Rows are points. The points of each table are mixes of a few directions, plus a little noise. Count the directions of each table, and those that both share. Where both have some left over, give the other angles between the two spaces (their principal angles), to ten degrees, smallest first.

First (4 x 2):
[[-0.70 -2.13]
 [ 0.90  2.75]
 [ 0.43  1.33]
 [-0.64 -1.94]]
Second, 5 rows:
[[ 0.65 -0.75]
 [-0.30  0.34]
 [ 1.74 -1.95]
 [ 0.55 -0.62]
 [-2.66  2.95]]
Directions: first 1, second 1, shared 0; angles 60

First:
[[ 2.85  2.61 -0.21  0.87]
 [ 3.20  1.97  1.51 -0.29]
 [ 0.15 -0.96 -0.35 -0.43]
 [-1.67 -3.11  1.72 -2.06]
 [-1.25 -1.20 -1.44  0.22]
 [-1.82  0.65 -1.47  1.42]
 [-1.46  0.04  0.25  0.27]]
Second (5 x 4):
[[ 1.53 -0.47  0.29 -0.76]
 [ 0.83 -1.40  1.82 -1.75]
 [ 2.56  0.63  1.07 -0.73]
 [-3.76  1.05 -0.89  1.89]
 [-1.16  0.18 -2.28  1.33]]
Directions: first 3, second 3, shared 3

First, 7 rows:
[[-3.55  0.15  0.95  0.43 -2.10 -0.58 -1.23 -0.05  1.67]
 [-0.67 -0.28  1.11  3.90  1.17 -4.12 -0.08 -1.54  1.16]
 [ 1.56  1.16 -0.86  1.12  2.57 -1.31  1.54 -0.54 -1.35]
 [ 1.35  0.17 -1.72 -1.18 -1.06  1.01  0.72 -0.30  0.03]
 [ 1.55  0.73 -2.18  0.46 -1.51  0.49  2.05  3.50 -0.73]
 [ 0.47 -1.81  1.64 -2.93  0.21  2.94 -2.00 -0.56 -0.37]
 [-0.76 -0.14  0.96 -1.85  0.69  1.62 -1.06 -0.55 -0.54]]
Second, 10 rows:
[[-0.14  1.39  1.52 -1.21 -1.18 -0.37  2.95 -0.09 -0.87]
 [ 0.20 -0.99  1.94  0.51  0.24  0.27 -0.95  0.30 -0.80]
 [ 1.42 -0.20  0.25  1.79  2.25  1.52 -3.90  2.81 -0.34]
 [ 0.88 -1.02 -1.16  1.40  2.20  0.48 -3.87  1.29  1.48]
 [ 0.35 -0.68  1.82  0.88 -0.10  0.85 -0.96  0.74 -1.89]
 [ 0.47  0.74  1.08 -0.08  0.16  0.26  0.30  1.04 -0.45]
 [-1.14  0.27  0.73 -2.14 -1.64 -1.83  3.85 -2.47  1.04]
 [-0.98  2.99 -3.68 -1.93 -1.71 -0.68  4.20 -1.08  0.32]
 [-1.46 -1.61 -3.06  0.06 -1.27 -0.45  0.36 -3.01  0.19]
 [ 0.36 -1.08  0.34  0.52  1.17 -0.15 -1.97  0.19  1.14]]
Directions: first 5, second 4, shared 1; angles 30, 80, 80

First:
[[-1.51  3.29  3.00  0.06 -5.02 -1.32 -0.18  1.04  0.27  1.80  3.43 -1.93]
 [-0.43 -1.32 -1.62 -0.98  0.03 -0.16  0.17  0.40  0.99 -1.17 -0.62  0.59]
 [ 0.00 -1.10 -0.71  2.32  2.49 -0.57 -0.12 -1.68  1.57 -1.13  0.53  1.17]
 [ 0.76 -2.99 -3.52 -1.59  0.10 -0.74 -0.58 -0.27 -0.77 -1.69 -0.54  1.76]
 [ 1.71  3.33  2.07  0.97  0.06  2.43  0.91 -0.60 -1.84  1.33 -1.05 -0.49]
 [ 0.71  0.67  2.62  0.35  0.79 -0.12 -1.12  0.13 -3.58  3.02  0.49 -1.50]
 [-1.54 -0.13  0.16 -1.18  0.87  1.44  1.40  1.61  2.93 -0.88 -2.39 -0.69]
 [ 0.19 -1.61 -1.85  0.07  0.44 -0.80 -0.36 -0.63  0.54 -1.31  0.30  1.16]]
Second (8 x 12):
[[-1.17 -5.47 -3.70 -3.58 -0.27 -2.58 -1.43  1.50 -0.19 -1.31  0.00  0.58]
 [-0.69 -0.59 -0.46 -0.92 -0.05  0.05  0.30  0.69  1.00 -0.58 -0.56 -0.11]
 [ 1.40 -0.02  0.08  1.15  0.03 -1.13 -1.37 -1.34 -2.61  0.95  1.69  0.36]
 [ 1.24  4.60  3.18  3.26  0.25  1.95  1.02 -1.54 -0.23  1.35  0.30 -0.44]
 [ 0.42 -1.13 -0.58 -0.03 -0.17 -1.16 -0.95 -0.34 -1.41  0.20  0.85  0.33]
 [-1.24 -1.91 -1.41 -1.89 -0.20 -0.16  0.25  1.44  1.65 -1.08 -1.23 -0.01]
 [ 0.59  5.01  3.24  2.66  0.24  2.89  1.87 -0.84  1.32  0.72 -0.66 -0.66]
 [-0.38 -0.30 -0.32 -0.57  0.00  0.16  0.17  0.46  0.75 -0.36 -0.51 -0.06]]
Directions: first 5, second 2, shared 2

First, 8 rows:
[[ 2.04  0.00  0.45  0.29  0.90  0.17  0.70 -0.98 -0.32 -1.85  1.07  2.12
   0.45  0.26 -0.14  0.32  1.13  0.27  0.08  2.11]
 [ 2.73 -0.36 -0.54  0.20  2.17 -0.78  1.60  0.97  0.42 -3.34 -0.48  2.03
  -0.11 -0.16  0.88 -1.74  1.74  0.30 -0.29  4.37]
 [-1.39  0.11  0.62 -0.10  1.23  0.57  0.27  0.91  0.65 -1.42 -2.15  1.38
  -2.01 -0.64 -1.87  1.99  0.13  0.75 -0.33  0.56]
 [ 0.26 -0.19 -1.26 -0.43 -2.83 -0.55 -1.18 -0.98 -0.78  3.64  2.22 -3.24
   2.49  0.42  2.03 -1.89 -1.01 -1.31  0.44 -2.21]
 [-0.10  0.61  1.22  0.97 -1.21  0.51 -0.58 -2.18 -1.34  1.79  2.88 -0.62
   1.31  1.36  0.55 -0.20 -0.94 -0.02  0.65 -3.42]
 [-2.87  0.84  1.27  0.65 -0.45  0.60 -0.61 -0.13 -0.26  1.52 -0.29 -1.13
  -0.99  0.35 -0.57  0.77 -1.45  0.41  0.07 -4.24]
 [-0.34  0.55 -0.11  0.75 -0.79 -0.47 -0.09 -0.09 -0.56  1.42  0.98 -2.28
   0.66  0.77  2.04 -2.86 -0.92 -0.40  0.18 -2.77]
 [-0.32 -1.36 -1.66 -2.26  1.00 -0.07 -0.12  2.21  1.94 -1.89 -4.21  1.77
  -1.58 -2.52 -2.86  3.72  1.35  0.02 -0.70  5.72]]
Second (9 x 20):
[[-0.09 -0.43  0.96 -0.34  2.19  0.70  0.11  0.30  0.45 -2.72 -1.62  3.05
  -0.45  0.35 -1.79  1.44  0.96  1.13 -0.37  1.98]
 [ 0.29 -2.01  0.13 -2.01  1.33  0.76 -2.66 -0.69 -0.20 -0.40 -0.47  1.61
   5.18  3.33  0.14 -2.79  0.69  1.06 -0.40  0.13]
 [-1.20 -0.29 -1.15 -0.59  0.21 -0.69  0.14  2.48  0.96  0.23 -2.81 -1.72
  -1.36 -1.20  0.48 -1.04 -0.32 -0.40 -0.55  0.52]
 [ 1.80  2.57  2.61  3.92  1.25 -0.04  3.32 -1.47 -1.24 -2.29  3.30  1.30
  -3.21  0.13  1.24 -0.42  0.03  0.45  0.66 -1.84]
 [-0.75  2.14  1.60  2.69 -1.16  0.09  1.38 -1.22 -1.15  1.39  2.64 -1.72
  -2.40 -0.26  1.03  0.14 -1.51 -0.31  0.73 -4.53]
 [-0.01 -0.85 -2.09 -1.49 -0.79 -0.73 -0.42  1.54  0.88  0.84 -1.78 -1.40
   0.19 -1.37  0.11 -0.02  0.22 -0.83 -0.38  2.24]
 [ 1.44  0.72 -1.84  0.58 -2.46 -1.38  1.44  0.39  0.09  1.66  1.44 -2.79
  -1.56 -2.46  1.42  0.35 -0.26 -1.86  0.38  1.08]
 [-1.57  0.18  0.64 -0.51 -0.83  1.08 -0.64 -1.03  0.14  0.70 -0.14  1.18
  -0.97 -0.83 -2.87  4.68 -0.27  0.30  0.33 -0.30]
 [ 0.28 -1.95 -0.73 -2.23  0.32  0.34 -2.49 -0.30 -0.04  0.47 -0.55  0.48
   4.66  2.31  0.35 -2.30  0.51  0.41 -0.35  0.57]]
Directions: first 4, second 5, shared 4

First, 11 rows:
[[ 0.45  0.49 -1.39  0.99 -0.30 -0.26 -1.68 -0.09 -0.34 -3.07  0.00  0.19
   1.29  1.72  0.76  2.75 -2.00  0.16  0.85  2.63 -0.57  0.37 -1.80 -0.47
   3.08 -1.42 -1.08  1.06 -0.64 -1.28  0.20  2.23]
 [-0.12 -0.16  0.49 -0.34  0.10  0.08  0.58  0.05  0.12  1.04  0.01 -0.06
  -0.45 -0.56 -0.27 -0.96  0.68 -0.05 -0.29 -0.90  0.23 -0.11  0.62  0.14
  -1.04  0.49  0.37 -0.37  0.23  0.44 -0.06 -0.75]
 [-0.20 -0.26  0.63 -0.46  0.13  0.09  0.81  0.06  0.15  1.47 -0.02 -0.10
  -0.59 -0.79 -0.34 -1.32  0.95 -0.06 -0.41 -1.23  0.27 -0.18  0.87  0.23
  -1.45  0.70  0.53 -0.51  0.29  0.61 -0.07 -1.06]
 [ 0.03  0.06 -0.06  0.07 -0.01 -0.02 -0.07  0.00 -0.03 -0.13 -0.02  0.01
   0.06  0.06  0.00  0.12 -0.08  0.00  0.05  0.14 -0.03  0.02 -0.11  0.00
   0.14 -0.06 -0.02  0.05 -0.03 -0.07  0.01  0.11]
 [ 0.36  0.38 -1.09  0.77 -0.24 -0.19 -1.29 -0.06 -0.26 -2.39  0.02  0.15
   1.05  1.31  0.63  2.17 -1.57  0.12  0.65  2.02 -0.47  0.29 -1.43 -0.37
   2.40 -1.09 -0.83  0.83 -0.48 -1.00  0.17  1.74]
 [ 0.28  0.32 -0.98  0.70 -0.19 -0.17 -1.15 -0.07 -0.23 -2.08  0.00  0.14
   0.88  1.17  0.51  1.91 -1.38  0.12  0.58  1.81 -0.38  0.25 -1.26 -0.34
   2.09 -0.97 -0.75  0.73 -0.45 -0.87  0.14  1.53]
 [-0.42 -0.51  1.47 -1.03  0.30  0.28  1.71  0.07  0.35  3.15  0.02 -0.20
  -1.31 -1.77 -0.77 -2.88  2.08 -0.16 -0.86 -2.70  0.62 -0.40  1.86  0.50
  -3.17  1.45  1.13 -1.12  0.65  1.31 -0.20 -2.29]
 [-0.20 -0.25  0.69 -0.47  0.15  0.10  0.81  0.04  0.15  1.49 -0.01 -0.09
  -0.61 -0.83 -0.38 -1.35  0.99 -0.07 -0.44 -1.26  0.31 -0.18  0.89  0.24
  -1.51  0.68  0.52 -0.52  0.31  0.62 -0.09 -1.08]
 [ 0.57  0.68 -1.90  1.31 -0.37 -0.28 -2.20 -0.10 -0.44 -4.10  0.02  0.26
   1.71  2.27  1.03  3.70 -2.70  0.22  1.10  3.51 -0.80  0.49 -2.43 -0.64
   4.10 -1.90 -1.46  1.45 -0.87 -1.73  0.26  2.97]
 [ 0.47  0.53 -1.48  1.03 -0.32 -0.26 -1.76 -0.09 -0.36 -3.26  0.02  0.21
   1.36  1.77  0.80  2.91 -2.12  0.17  0.90  2.77 -0.61  0.36 -1.91 -0.51
   3.26 -1.49 -1.15  1.13 -0.68 -1.35  0.24  2.37]
 [-1.12 -1.33  3.62 -2.51  0.74  0.60  4.27  0.20  0.85  7.89 -0.04 -0.53
  -3.28 -4.37 -1.97 -7.10  5.20 -0.42 -2.16 -6.72  1.55 -0.96  4.66  1.20
  -7.91  3.61  2.78 -2.75  1.66  3.29 -0.52 -5.71]]
Second, 9 rows:
[[-0.92  2.10 -1.66 -2.28 -0.69 -0.84  2.47  0.18  0.80  0.83 -0.10  1.57
  -1.58  1.57  2.39  0.67  0.58  1.99 -2.55 -0.79  1.99  0.82 -2.47 -2.66
   1.57  1.84 -1.81 -0.83  0.79  1.51  2.09  2.50]
 [ 0.49 -0.57  0.01  1.09  0.18  0.22 -1.35 -0.11 -0.48 -1.28  0.02 -0.41
   0.93  0.14 -0.57  0.72 -0.85 -0.65  1.15  1.20 -0.86 -0.16  0.17  0.80
   0.59 -1.06  0.26  0.61 -0.48 -0.98 -0.66 -0.11]
 [-0.19  1.69 -2.31 -0.42 -0.66 -0.79 -0.10  0.00  0.25 -2.57  0.00  1.20
   0.31  2.45  2.19  3.03 -1.50  1.41 -0.67  1.98  0.60  0.72 -3.25 -2.07
   3.87 -0.29 -2.16  0.48 -0.12 -0.23  1.45  3.64]
 [-0.20 -2.50  3.97 -0.10  0.99  1.22  1.33  0.03  0.04  5.17  0.00 -1.56
  -1.25 -4.42 -3.20 -5.81  3.42 -1.79  0.27 -4.41 -0.38 -1.36  5.40  2.83
  -6.96  1.28  3.53 -1.32  0.63  1.24 -1.96 -6.19]
 [-0.61  0.49  0.38 -1.60 -0.09 -0.23  2.17  0.11  0.56  2.65 -0.05  0.35
  -1.56 -0.66  0.32 -1.79  1.71  0.63 -1.71 -2.34  1.22  0.04  0.35 -0.62
  -1.79  1.83  0.07 -1.14  0.79  1.57  0.66 -0.68]
 [-0.15  0.86 -0.82 -0.59 -0.28 -0.35  0.50  0.08  0.26 -0.30 -0.02  0.51
  -0.32  0.86  0.82  0.76 -0.11  0.70 -0.73  0.20  0.65  0.26 -1.19 -1.01
   1.04  0.42 -0.80 -0.08  0.08  0.29  0.72  1.28]
 [ 0.43  0.29 -1.10  1.10 -0.14 -0.14 -1.59 -0.09 -0.31 -2.62  0.06  0.02
   1.23  1.30  0.54  2.34 -1.71 -0.10  0.91  2.41 -0.61  0.30 -1.37 -0.21
   2.55 -1.28 -0.84  0.99 -0.60 -1.17 -0.04  1.73]
 [ 0.27 -0.34  0.15  0.53  0.04  0.02 -0.65 -0.03 -0.18 -0.41 -0.11 -0.24
   0.36 -0.04 -0.31  0.22 -0.24 -0.26  0.51  0.39 -0.33 -0.12  0.12  0.42
   0.18 -0.44  0.14  0.24 -0.26 -0.44 -0.35 -0.19]
 [ 0.93 -1.97  1.41  2.59  0.70  0.85 -2.86 -0.09 -0.93 -1.47  0.05 -1.54
   1.93 -1.12 -2.09 -0.05 -0.96 -1.95  2.66  1.45 -2.13 -0.75  2.03  2.55
  -0.68 -2.14  1.50  1.21 -1.01 -1.91 -2.03 -1.90]]
Directions: first 1, second 2, shared 1

First, 10 rows:
[[ 0.74  0.30 -1.11 -1.26 -1.47  0.57  1.11  0.18 -1.72 -2.74 -1.16  0.68
   1.72 -0.40  0.16 -4.60 -2.41 -2.10  1.86 -1.28  1.23  1.22 -2.44  0.25
   0.92 -3.01  4.94  1.53 -2.01 -2.00 -0.11 -3.30]
 [-0.04 -0.58  0.79 -1.83 -0.40  0.14  0.01  0.00 -0.96 -2.05 -1.17  0.95
   1.07 -0.44  0.59 -2.91 -1.32 -1.13  0.54 -0.60 -0.40 -0.10 -1.43  0.01
   1.97 -2.25  2.49 -0.18 -0.24 -0.63 -0.13 -0.65]
 [-1.35 -2.36  4.43 -3.79  1.24 -0.53 -1.93 -0.28 -0.13 -1.93 -1.85  1.91
   0.55 -0.76  1.60 -1.52 -0.12 -0.08 -1.44  0.26 -3.41 -2.41 -0.46 -0.40
   4.85 -2.17 -0.39 -3.18  2.65  1.36 -0.23  3.56]
 [-0.29  0.05  0.21  1.04  0.72 -0.28 -0.46 -0.08  0.99  1.71  0.82 -0.57
  -1.00  0.29 -0.22  2.73  1.36  1.19 -0.90  0.69 -0.39 -0.45  1.40 -0.12
  -0.96  1.87 -2.74 -0.57  0.88  0.96  0.09  1.52]
 [-1.51 -1.75  3.79 -1.35  2.08 -0.81 -2.19 -0.33  1.39  1.13 -0.20  0.62
  -1.10 -0.14  0.90  2.97  1.98  1.75 -2.52  1.27 -3.22 -2.57  1.80 -0.48
   2.31  1.19 -4.48 -3.33  3.41  2.58 -0.05  5.09]
 [ 0.21  0.86 -1.31  2.23  0.21 -0.08  0.26  0.01  0.92  2.19  1.37 -1.15
  -1.09  0.52 -0.75  2.96  1.27  1.08 -0.31  0.52  0.84  0.40  1.44  0.07
  -2.52  2.44 -2.31  0.58 -0.14  0.44  0.15  0.16]
 [ 0.01  0.33 -0.41  1.04  0.27 -0.07 -0.02 -0.01  0.57  1.18  0.67 -0.53
  -0.62  0.25 -0.29  1.70  0.77  0.68 -0.33  0.36  0.20  0.00  0.85 -0.01
  -1.10  1.30 -1.50  0.06  0.17  0.39  0.08  0.43]
 [ 0.55  1.00 -1.85  1.70 -0.45  0.19  0.77  0.12  0.15  0.97  0.85 -0.87
  -0.33  0.34 -0.70  0.88  0.19  0.14  0.51 -0.05  1.38  0.97  0.32  0.15
  -2.12  1.10 -0.10  1.28 -1.05 -0.50  0.11 -1.35]
 [ 0.67  0.32 -1.08 -0.91 -1.30  0.50  1.02  0.16 -1.45 -2.25 -0.90  0.51
   1.42 -0.30  0.08 -3.83 -2.03 -1.76  1.61 -1.10  1.15  1.12 -2.03  0.22
   0.60 -2.45  4.17  1.40 -1.78 -1.72 -0.09 -2.90]
 [ 1.03  1.86 -3.46  3.11 -0.87  0.38  1.45  0.19  0.25  1.75  1.57 -1.58
  -0.58  0.62 -1.28  1.57  0.30  0.23  1.00 -0.11  2.62  1.81  0.57  0.31
  -3.95  1.97 -0.09  2.43 -1.93 -0.93  0.20 -2.55]]
Second, 9 rows:
[[ 0.55 -0.56  0.31  2.52  1.11 -1.17 -1.77 -0.47  2.13  0.86  0.60 -0.74
   1.07  0.29  0.69 -0.05  0.52  1.33 -0.40  1.55  0.62  0.32  0.61 -1.31
  -2.24  1.91 -2.02 -0.82  0.69 -0.87  0.97  0.93]
 [ 0.75  0.05  1.63  1.67  0.98 -1.27 -0.31  0.52  2.43  1.21 -0.02 -0.31
   2.05 -0.49 -1.53  1.05  2.06 -1.42  1.82  1.10  0.75  0.20  1.94 -0.50
  -0.76  2.01 -2.54 -0.37  1.14 -1.45 -0.10  0.35]
 [-0.43 -2.00  1.99  2.22  0.21 -2.77 -2.77 -1.67  3.05 -0.03 -0.67 -0.69
   4.30 -0.76 -0.04 -3.79  1.53 -1.64  2.89  0.52  1.03  1.17 -0.23 -0.07
  -0.20  0.77 -0.23 -0.86 -0.70 -4.54  1.03  0.91]
 [-1.36  0.37 -2.84 -0.07 -0.49  1.37  0.11 -0.93 -2.03  1.32  1.65 -0.97
  -4.58  1.21  1.34  2.93 -0.51  3.67 -3.43 -0.62 -0.96 -0.45 -0.55  0.79
  -1.32  0.39 -0.46  0.30 -0.81  3.23  0.20  1.17]
 [ 2.23  1.44  1.87 -2.83  0.20  1.00  3.03  2.96 -0.79 -2.18 -1.75  2.10
   1.89 -1.06 -2.17 -0.64 -1.05 -3.90  2.11 -0.10  0.25 -0.45  0.65 -0.75
   2.65 -1.91  1.69  0.77  1.45  0.04 -1.53 -2.90]
 [ 1.87  1.41 -0.22 -2.73  0.13  2.11  2.46  2.10 -2.15 -2.49 -0.96  1.88
  -0.67  0.13  0.32 -0.61 -3.12 -0.42 -1.17  0.10 -0.28 -0.65 -0.98 -1.38
   0.97 -2.49  2.39  0.51  1.07  2.04 -0.74 -2.32]
 [-1.63  0.03 -1.72  0.90 -0.47  0.23 -0.51 -1.09 -0.56  2.33  1.43 -1.29
  -3.12  0.59  0.18  3.31  1.36  2.32 -1.62 -0.64 -0.61 -0.28  0.63  1.35
  -0.96  1.53 -1.83  0.26 -0.74  1.82  0.15  1.71]
 [ 0.87  0.98 -0.08 -0.32  0.46  0.83  1.30  1.19 -0.13  0.31  0.18  0.32
  -0.69  0.12 -0.75  2.01 -0.01 -0.05 -0.49  0.50 -0.04 -0.48  1.01 -0.50
  -0.25  0.48 -0.88  0.20  0.93  1.34 -0.55 -0.40]
 [-2.78 -1.83 -1.06 -1.26 -2.06 -0.37 -1.69 -2.61 -1.88 -1.36 -0.54 -0.43
  -0.30 -0.10  1.70 -4.20 -0.74  0.29  0.28 -2.23 -0.78  0.45 -3.13  2.29
   2.05 -2.65  3.92  0.22 -3.03 -1.52  0.43  0.54]]
Directions: first 2, second 4, shared 1; angles 90

First, 9 rows:
[[-0.44  1.18  1.54 -1.22 -1.50 -0.97 -0.04 -0.85  1.63 -0.08  0.70 -1.80
   1.19 -0.06 -1.60  0.17  0.63 -0.18 -0.76  1.80 -1.64 -0.70 -0.27 -1.26
   0.50 -1.79 -0.26  1.71 -0.46 -0.18 -1.43 -0.26]
 [ 1.06  1.03  2.24 -0.21 -1.84  1.33 -1.65 -0.98  1.40 -0.22  0.03 -2.03
   1.18  0.01 -1.01 -0.37 -0.67 -1.65 -2.10  1.33 -2.46  1.30  2.41 -0.71
   1.31 -1.62  0.85  1.92  1.19  0.01 -2.68 -0.71]
 [-5.45 -4.07 -1.75  4.09  2.58 -0.87  1.34 -0.42 -0.07  0.96 -0.12  1.47
   0.70  3.42  3.72  2.09 -3.52  2.86  0.78 -3.51  7.41  2.55  2.81  1.37
  -1.66  0.98 -2.18 -2.77  2.43  1.42  1.07  1.51]
 [ 2.90  0.84  0.21 -0.99  0.70 -0.47  1.20  1.87 -1.02  0.18 -0.04  1.34
  -2.30 -1.30 -0.85 -2.16  2.36 -2.36  0.27  0.25 -3.66 -1.13 -2.86 -0.17
   0.54  0.82 -0.17 -0.72 -1.87 -1.16  0.58 -1.08]
 [ 0.77  0.44 -2.34 -0.91  0.16  0.85 -0.79  0.06 -1.59 -0.71 -0.53  0.74
  -0.09 -1.33  0.21  0.74  0.34  1.78  1.66 -0.07  1.58 -1.27 -1.23  0.84
  -0.84  1.41  1.30 -0.37 -0.70  0.24  2.12  0.77]
 [-1.31 -0.31 -1.05  0.25 -0.41  0.59 -1.11 -1.25  0.09 -0.47 -0.09 -0.57
   1.45  0.28  0.65  1.65 -1.27  2.16  0.36 -0.10  2.86  0.27  1.41  0.36
  -0.59 -0.02  0.68  0.34  0.94  0.89  0.38  0.95]
 [ 1.10  1.57 -1.20 -1.72 -1.33  1.20 -1.91 -0.98 -0.48 -1.06 -0.27 -0.73
   0.97 -1.58 -0.80  1.23  0.23  1.72  0.82  1.32  0.42 -1.40 -0.39  0.12
  -0.38  0.18  1.98  1.27 -0.44  0.34  0.87  0.68]
 [ 1.21 -2.00  0.00  2.13  3.22 -0.62  2.76  3.06 -1.74  1.31 -0.32  3.25
  -3.67  0.75  1.75 -2.67  0.80 -3.17  0.09 -2.69 -1.58  1.16 -1.43  0.77
   0.24  2.03 -1.90 -3.23 -0.42 -1.07  0.74 -1.14]
 [ 0.34  1.42  2.17 -1.33 -1.50 -1.09  0.19 -0.39  1.70 -0.02  0.77 -1.74
   0.63 -0.21 -1.95 -0.61  1.08 -1.23 -1.16  1.88 -2.98 -0.68 -0.54 -1.47
   0.96 -2.07 -0.42  1.75 -0.69 -0.46 -1.91 -0.74]]
Second:
[[-1.37  0.08  0.41  1.80  0.84  1.04 -0.56  1.01  2.26  0.66 -1.05  0.26
   1.84 -0.38  0.84  0.30 -0.74 -2.07  0.31 -0.13 -2.59 -0.21  2.14 -1.19
  -0.26  1.18  1.41  0.95  1.60  1.71 -0.01 -0.24]
 [-0.24  0.37  0.09  0.67  0.35  2.15 -0.36 -0.68 -0.59 -0.59 -1.64 -0.02
   1.37 -0.33 -0.10  1.70 -0.25 -0.84 -2.13  0.30 -1.93  1.40  3.55  0.77
  -0.52  0.97  0.89 -0.43  1.40  0.36 -0.92 -1.64]
 [ 0.93 -1.92  0.81 -0.27  1.05 -0.66 -1.53  1.31  0.53  0.30 -0.69 -1.06
  -1.46  0.02  1.70 -0.09 -1.53 -1.14  0.63 -0.66 -0.07 -0.63  0.10 -0.84
   2.08 -1.16 -0.57  2.03  0.16  0.39  1.04  0.74]
 [-3.01 -1.61  0.33 -2.73  2.00 -5.86  2.58  1.50  0.96 -0.07 -0.45 -1.50
  -0.79  0.10 -0.19  2.61  1.36  1.38  1.56  0.94  0.28 -4.14 -3.91 -1.73
   0.48 -2.63 -4.03  1.73 -3.10 -0.43  2.66  0.12]
 [ 0.78 -0.56  0.05 -0.22 -0.28 -1.26 -0.36  0.69  0.51  0.68  1.43 -0.05
  -1.38  0.38  0.50 -1.92 -0.21  0.23  1.79 -0.52  1.61 -0.82 -2.57 -0.73
   0.81 -0.66 -0.33  0.64 -0.65 -0.11  0.67  1.66]
 [-0.42  2.46 -1.06  0.83 -1.60  1.55  1.29 -1.63 -0.42 -0.04  1.24  1.54
   1.66  0.14 -2.02 -0.82  1.72  1.12 -0.62  0.44  0.30  1.19  0.14  1.04
  -2.56  1.87  1.41 -2.59  0.10 -0.34 -1.54 -0.50]
 [ 3.75 -0.16  0.17 -0.18 -0.99  4.25 -2.45 -1.85 -3.89 -1.59 -1.25 -0.55
  -1.42 -0.14  0.28  0.42 -1.56  0.09 -3.42 -0.40  0.84  4.01  4.08  3.15
   1.11  0.16  1.06 -1.09  1.50 -1.23 -1.82 -1.33]
 [-0.16 -0.59  0.75  2.59  0.94  1.71 -1.90  1.62  2.88  1.23 -0.74  0.23
   1.22 -0.35  2.00 -1.16 -1.96 -3.16  1.23 -0.90 -2.58  0.05  2.23 -1.72
   0.85  1.16  2.13  1.79  2.38  2.19  0.12  0.73]
 [-0.88  1.14 -1.22 -3.18 -1.02 -3.40  3.35 -1.64 -2.58 -1.06  1.61  0.11
  -1.03  0.54 -2.82  1.05  3.14  4.17 -0.38  1.32  3.26 -1.10 -4.28  1.34
  -1.54 -1.35 -2.99 -2.28 -3.47 -2.48  0.30 -0.42]
 [ 0.55  0.91 -0.46  0.70 -1.10  0.49 -0.07 -0.24  0.48  0.60  1.59  0.88
   0.07  0.21 -0.45 -2.15  0.22  0.33  1.03 -0.28  1.05  0.31 -1.30 -0.03
  -0.65  0.77  1.00 -0.86  0.12  0.03 -0.43  1.04]]
Directions: first 4, second 4, shared 1; angles 70, 80, 90
